Each row is a point. Each table stands for the endless flat space through its points: a line for two points, a plane for three, and so on. The two share one point or none. Which?

First, 2 rows:
[[ -5 -18   7]
 [ -5  12 -18]]
Second:
[[-17 -18 -18]
 [  7   6  12]]
They share: [-5 -6 -3]

First, 4 rows:
[[-27   9 -12 -11   3  -9]
 [-21  23 -35  -2  32 -16]
 [-38   9 -28 -11  33 -19]
 [-33   0  -9 -20   9 -12]]
Second, 3 rows:
[[-36  23 -29 -15  29 -11]
 [-31  23 -26 -16  31 -11]
 [-29  18 -23 -16  24 -11]]
They share: [-20   8 -14 -17  12 -11]

First:
[[ 14 -44   9  21  18  41  13 -30  27  12 -22]
 [ 12 -38  19  23   6  35  21 -28  29  -4 -34]
 [-18 -69  37  12   6   1  12 -31  27  15  -7]
 [ 24 -30  15   3  22  35  25 -28  25   4 -22]
 [ -8 -32  36 -11  -4 -11  25 -20   6  -3  14]]
Second:
[[ 21 -41  26  19  -7  11  31 -14   9 -30  -7]
 [ -3 -25  22  11 -11  19  19 -22   5  -6 -11]]
They share: no point

First:
[[ 17 -22  11   6 -19 -10   4  13  -5 -13  20   9  -8   6]
 [ 20 -26  32   9 -31   1   2  30 -25 -15  25  -8  -1 -16]
 [-19   3  23  11 -22   1  36  -6  29  -5  30  28  -3  32]
 [ -4 -21  12 -18 -33 -15  21  -6  21  -5  -1  28   7  34]]
Second:
[[ 18 -40  17   6 -46  -3   9  35  -9   2  12  41  -7  14]
 [ 21 -16  -7  17 -23 -27  25  19   0 -18  23  20   1  22]
 [  9  -4  -1  12 -13 -21  30   5   9 -22  27   5  -1  20]]
They share: no point

First, 5 rows:
[[ 28 -11 -13   2   4  -3  10 -11  27 -21 -10 -13  45 -25  42   4 -14 -30
   12  35 -42  -8  39 -29]
 [ 28 -25  -8   9  -8  11   4  -1  27 -10 -12  -2  27  -4  17  -3  10 -10
    6   0 -20  -4  20 -17]
 [ 39 -23 -22   8   1  41  16  -2  22   7  -2  22  13   0   0  14  29  -5
    5 -24  -8 -16  11   6]
 [  2 -16   6   8 -17  16 -10 -13  32 -26 -14 -32  14  15 -10 -27 -20 -16
   21 -24  12 -13  20   0]
 [ 22 -13 -16  19 -14   7  24  -7  21 -28 -12 -22  39 -12  23  -1 -24 -32
   28   8 -20  -8  42 -15]]
Second (4 x 24):
[[ 31 -51   2  31  -3  30  20  13  37  -9 -10   7   3  35  28 -22 -15 -15
    6 -11  11   0  38   0]
 [ 30 -29 -12  13  -9  29  10   4  23 -15 -15   4  11  11   7  -7   3  -5
   13 -14  -4  -3  21  -4]
 [ 18 -23   9  31  -6   2  19 -26  41   6  21 -11  29  23  16 -10   9 -32
   -8 -50   2 -39  12  -7]
 [ 36   1 -27  -5  -6  20   7 -20   5 -30  -9   7  17  -1  -2   8  21   4
   10 -32 -28 -21  -6 -19]]
They share: [ 25 -24 -10  13 -12  24   8  -2  25  -9 -10  -2  18   5   1  -4   9  -9
  12 -20  -4  -9  17  -3]

First:
[[ -6  16 -23  18 -11  30   3 -22  -8   9  -2   1 -21   2  19   0 -10  11
  -18  -6   2   4  11  18]
 [ -3   1 -23  27   7  18  12 -25   1  18 -14 -17 -15 -16  37   9 -19  11
    0   3  20  19   8   3]]
Second:
[[ -2 -13 -17  10  35  20 -28 -12  -7   8 -10  19 -16  21  -4  -5 -41 -13
    1 -19  30  13  -2  13]
 [-13  29 -32  28 -20  15  16 -19  -7  10  -7 -10 -22 -24  41   5   7  23
  -16  -5   1   2  19  15]
 [ -5   8 -23  20   6  25  -2 -19 -14  13 -13  -1 -24  -4  21  -8 -12   7
  -10  -5  10   3   5  11]]
They share: no point

First, 6 rows:
[[-28  -4 -19 -71  26  51  13  23 -54   4  -7  14  41  19  67   1  25  15
   15  16  26  14  -6 -25]
 [-42 -42  41 -21  40   7 -21 -27   4   0  47 -14  -1  41  -5 -35   7  41
   21  -8  22 -30 -22  -1]
 [-22 -34  34 -27  51  26 -20 -18  -4   1  60   5 -12  14  -9 -17   4  81
   31   4  20   6  -9   7]
 [-36  41  17 -17  54  17 -35 -35 -14 -56  23  35 -46 -32  11 -20  -7  53
   22  52 -24   2 -29 -29]
 [-13 -10  43 -18  46  16 -45 -22  -6 -27  35  10 -31 -27  -9 -32 -23  62
   58  10  13   6 -24 -19]
 [ 11 -33   2 -33  17  33 -26  -7 -25  10  33   8  -6 -17   6 -11   6  49
   47  -8  49  30  -5  -4]]
Second, 5 rows:
[[-28 -24   4 -39  18   3 -41 -17 -19 -30  15  13   1 -11  24 -12  -4  40
   34  -5  25 -14 -26  -7]
 [-36 -28  13 -30  15  12 -30 -12 -19 -10  28   3  -2  -3  19 -26  -2  25
   33  -9  27 -17 -18 -20]
 [-57 -37   7 -27  -6  24 -45 -15  -4   2  28 -12   4   3  25 -44   4  16
   12 -21   9 -32 -12  -8]
 [-36 -16   4 -51   5   7 -61 -21   1 -40   3  20  -1  -7  28 -23   2  52
   26  -2   9 -15 -38   1]
 [-25 -27  -5 -38  18  -1 -46 -21 -22 -36  10  11   6 -15  27  -4  -5  43
   30  -6  24 -15 -24   5]]
They share: no point

First:
[[ -5   2  -5  -7  -8 -26  19  45 -11  -6  15 -23 -44  42   1 -40  12 -45
   21 -27  30  21 -21  25]
 [ -5   4  81  15  61  31 -44  39 -51 -64  -4  -6   4 -48   4  23  -8  37
   14  30 -18 -38   4   1]
 [ -5 -50  45  67  31  14 -61   4 -25   5  33 -38   7 -30   3  20  15 -18
   -5  32  23 -24  -6  -7]
 [-13  21  28 -24  25 -34  -8  67 -50 -23 -12 -14 -38   9   8 -40  -9 -15
   18  21 -27 -26 -48  21]
 [ -2 -58  12  36  18  10 -39  -6 -13  14  14 -45  -8  -8  -8  -7 -13 -30
   -3  23  -2 -23  -7  -3]
 [ -1   7  31  -3  21  13   1  33 -21 -48   1  -9 -19   3  -8  -7   1   1
   21 -23  13   6   4  20]
 [-13 -19  40  34  18  10 -18  26 -40 -10  28 -31 -13 -11  16 -10  10 -36
   -2  -6  22  -9 -19  -5]]
Second, 6 rows:
[[-34   1  37  19   3   0  11  51 -15 -21  36 -60 -56  45  30   2  14 -56
   32  -9  23 -13 -30  30]
 [-13 -36  27  57 -18 -10 -23  43 -19  -3  29 -13 -14  -8  13 -29  -3 -17
   11   6  23  -7  11 -13]
 [-22 -11  32  22   4  -3  -7  43  -9 -11  27 -44 -42  33  23  -4  10 -39
   20   3  12 -10 -19  22]
 [-34  -8  33  31  -7   4   9  56 -18 -17  38 -54 -52  31  32 -11  17 -51
   30 -11  31 -16 -22  22]
 [-29 -12  25  18  -8 -23  -5  37 -10  -9  25 -34 -37  29  13  -9  -6 -38
   22  15  24 -13 -15  24]
 [  1 -36 -14  24  10   7 -32  37 -52  -3  10 -34 -16 -52 -17 -51  18 -23
   16   9   6 -34 -24  18]]
They share: no point
